Rows are points. Each copy is the shape, with its points in the same order, stretched, turned, moved and blurred by noise. Some copies are also mirrored. Which?

Shape (7 x 2):
[[ -3  59]
 [-25  89]
 [ 29  11]
 [ 32  -2]
 [  4 -14]
 [ 31 -57]
 [-39 -37]]
Copy 1:
[[ 53 -25]
 [ 67 -68]
 [ 28  31]
 [ 12  37]
 [  2   9]
 [-39  61]
 [-47 -21]]
Copy 1 is: mirrored
Copy 2, 7 rows:
[[ 42  77]
 [ 53  95]
 [-12  12]
 [-20   2]
 [  0 -14]
 [-45 -54]
 [ 47 -54]]
Copy 2 is: mirrored
Copy 3:
[[ 46  64]
 [ 75  83]
 [-12  38]
 [-25  24]
 [ -8   1]
 [-52 -25]
 [ 24 -41]]
Copy 3 is: mirrored
Copy 4 (7 x 2):
[[-24  -1]
 [-68 -16]
 [ -1  24]
 [ 11  20]
 [ 29  -7]
 [ 61  16]
 [ 43 -52]]
Copy 4 is: only turned

Shape:
[[ 69  56 -27]
 [ 28 -24 -18]
 [ 44  31  19]
 [  1 -37  34]
 [-27  34 -22]
 [ -7 -12 -52]
 [-11 -42  11]
 [-18  45  -5]]
Copy 1, 8 rows:
[[ 77  50  45]
 [ 47 -22  18]
 [ 15  17  65]
 [-27 -43  39]
 [-13  48 -27]
 [ 43   9 -41]
 [-15 -39   9]
 [-22  52  -5]]
Copy 1 is: only turned
Copy 2 (8 x 3):
[[ 38  73 -45]
 [ 12  18  39]
 [ 42  10 -26]
 [ 16 -44  44]
 [-33  14 -55]
 [-28  44  -1]
 [ -3 -28  44]
 [-22   5 -65]]
Copy 2 is: mirrored
Copy 3:
[[ 18  46 -95]
 [ 38 -29 -21]
 [-13  33 -47]
 [ -2 -33  36]
 [ 32  43  28]
 [ 70 -17   0]
 [ 18 -42  42]
 [ 15  57  14]]
Copy 3 is: mirrored

Shape (9 x 4):
[[ 14  38  41  23]
 [-75 -10  32  -8]
 [ 26  41  81  20]
 [-28 -16 -59   2]
 [ 43 -21 -35   4]
 [-54  25  37 -59]
 [-34 -33 -12 -11]
 [-21  32  44  21]
 [-20 -44 -12 -36]]
Copy 1, 9 rows:
[[ -2  50  25  15]
 [-50 -20  10  63]
 [ 12  50  49  29]
 [-39   0 -34 -18]
 [  9  15  -4 -55]
 [ -8 -20 -16  95]
 [-31 -24  -2   6]
 [-24  37  22  37]
 [-11 -43  -6   7]]
Copy 1 is: mirrored
Copy 2:
[[ 52 -39  13   5]
 [-17  -2  66 -14]
 [ 89 -44  41 -15]
 [-58  23 -30  19]
 [  8   7 -52 -27]
 [ 20  39  73   7]
 [-37  15  17 -25]
 [ 25 -29  46   2]
 [-29  29   1 -39]]
Copy 2 is: only turned
Copy 3, 9 rows:
[[ -7  61  40   0]
 [-66 -11  78  25]
 [-29  90  52 -13]
 [ 26 -36  34  31]
 [ 26   0  -6  -3]
 [-50  -6  91 -28]
 [-30 -28  41  17]
 [-26  52  66  15]
 [-35 -33  34  -2]]
Copy 3 is: mirrored

Shape (12 x 6):
[[ 32   8  42 -28 -32 -32]
 [-38   9  19 -35  20  51]
 [-36  47  17 -56 -40 -30]
 [ 37 -15  29   5  10   2]
 [-29   6   5  15  34  20]
 [-20 -11  47 -21  44   1]
 [-37  10 -44  -2  36  55]
 [ 15   2 -33  29  31  17]
 [ 13 -30  -9  15 -34  -8]
 [  3   8  -4 -12 -36 -21]
 [-20  -9 -49 -46  38 -29]
 [ 26 -12 -23 -35  14  10]]
Copy 1, 12 rows:
[[ 42  19   1  21  14   7]
 [-26  24  -5 -47  27  36]
 [ -7  -2 -12  27  69  46]
 [ 33  17  -1 -18 -23  -9]
 [ -8 -17 -14 -41   7  15]
 [ 30  20 -32 -36  17  -9]
 [-59 -12 -17 -47 -14  29]
 [-13 -23 -15 -26 -45   4]
 [ -8 -14  14   9 -24 -28]
 [ -5 -12   1  20   6   5]
 [-21  -6 -74  15 -29 -36]
 [-10  22 -26  -2 -43 -12]]
Copy 1 is: only turned
Copy 2 (12 x 6):
[[-16  28  49   1 -71  15]
 [ 21  54 -20  39  14   9]
 [-59  55   8  22  -4  52]
 [ 23  11  36  -8 -51 -19]
 [ 13   8   3  10  30 -19]
 [ 24  56  24  24 -13 -34]
 [ 11  28 -53  -3  62  14]
 [ 11  -5 -13 -38  14 -10]
 [ 13 -17  37 -32  -2  28]
 [-23  15  19 -15  -5  37]
 [-22  95 -44 -47  30  17]
 [  9  61 -26 -29 -20  21]]
Copy 2 is: only turned
Copy 3, 12 rows:
[[  8 -29 -25 -10 -40 -15]
 [ 33  11   4   8   5  50]
 [ 22 -37 -66  -3  -6  47]
 [  4   1  17   0 -22 -23]
 [  9  22   5  24  22  22]
 [ 18 -12  16  38  -6  18]
 [ 22  35  17  -9  51  46]
 [ -6  27  21 -10  33  -3]
 [ 29  22 -15 -17  -3 -31]
 [ 17  -1 -35 -18  -3  -3]
 [ 28 -35   5 -15  61  16]
 [ 20 -12  21 -34  17  -1]]
Copy 3 is: only turned
Copy 4:
[[ 13  34  44  14   3  10]
 [ 10   6 -10  81 -10 -15]
 [-61  11  41  45   5 -49]
 [ 65  16   7   6  -6  15]
 [ 32 -11 -25  19 -20 -22]
 [ 55  -7  34  66 -21   3]
 [  5 -22 -42  28  18 -39]
 [ 43 -18 -31 -31  21 -27]
 [  0  -6 -16 -40   4  37]
 [-20   8  10 -11  15  -9]
 [ -6 -56  54  16  54 -16]
 [ 22  -1  28  25  46  10]]
Copy 4 is: only turned
